Each wall is flat, endless, passes through zero and stands at right angles to its row. A trip goes straight from one point to another. Which walls does it cross, in order?
(in the rows, 128 means zero)

Walls:
(1): [131 141]
(2): [ 89 167]
(3): [164 133]
(4): [110 170]
(5): [148 105]
(6): [135 117]
Trips:
[141 118] to [160 123] -> 1
[125 159] to [123 175] -> none

Walls:
(1): [134 106 178 126]
(2): [127 126 111 113]
(3): [ 89  78  81 140]
(4): [127 175 129 102]
(5): [155  97  83 170]
(6): [125  96 126 128]
(7): [172 128 105 112]
(8): [105 156 111 133]
(9): [149 156 123 126]
Trips:
[144 108 110 132] to [147 145 118 141] -> 9, 6, 3, 8, 4, 2
[ 97 140 101 120] to [115 134 117 125] -> none
[147  47  76 116] to [150 124  89 145] -> 9, 8
[ 91 120 142 166] to [130 108 149  80] -> 5, 8, 2, 3, 4, 7

Walls:
(1): [ 99 122 112 129 156 117  98 141 101]
(2): [124 118  81 133 134 138 142 154 144]
(3): [ 86 141 100  75 140 116 133  75 163]
(4): [143 106 116 159  95  87 131 128 111]
(5): [130 161 128  90 160 135  89 145 173]
(6): [148 113 100 104 168 116 153 146 106]
(7): [150 148 118 117 141 163  80 170 126]
(8): [136 135 119  99 120 161 126 119 103]
(9): [123 126 146  83 107 125  88 142 146]
(10): [178 117 106 153 108 142  89 117 107]
Trips:
[159  93  97 157 182 121 194 143  82] to [148 106 153 147 122 136 117 174  82] -> 7, 8, 2
[145 132 160 113  98 124 154 169 153] to [ 96 150 124 128 174  89 151 122 128] -> 7, 4, 6, 2, 3, 9, 1
[ 96 160 131 127  63 151 130 183 133] to [138 206 137  80 143 101 153 129 131] -> 3, 2, 6

Walls:
(1): [125 146 106 171 153 112 116  78 114  96 149 149]
(2): [114 110 156 127 118 156 151  96 143 129 157  88]
(3): [122 183 126 114  67 112  67 156 123 148 149 101]
(4): [ 89 143  90 163  96 145 119 150 181 173 102 100]
(5): [128 161 136  85 148 144 108 111 129 183 119  93]
(6): [120  86 161 121 116 163  67  95 141 101  96 158]
(7): [133 135 152 139 110 139 138 148 149 106 127 136]
Trips:
[ 76 164 103 140 119 121 120  70 100 136 149  93] to [123 116 174  99 121 131 133 126  79 169 143 183] -> 4, 6, 1, 2, 3
[163 138 121 122  98 109 142 136 157 128 121  73] to [113 131 131 113 139 107 151 124 127 145 111 112] -> 7, 3
[124  91 162 111  98 145  99 166 157  65  97 162] to [ 73 145 167 104 137 128 130 104  95 129 114  94] -> 3, 2, 5, 7
[144  83 145 143 139 109 191 111  98 164 103 143] to [121 111 166  84  97 115 161 145 113 144 123  90] -> 5, 7, 3
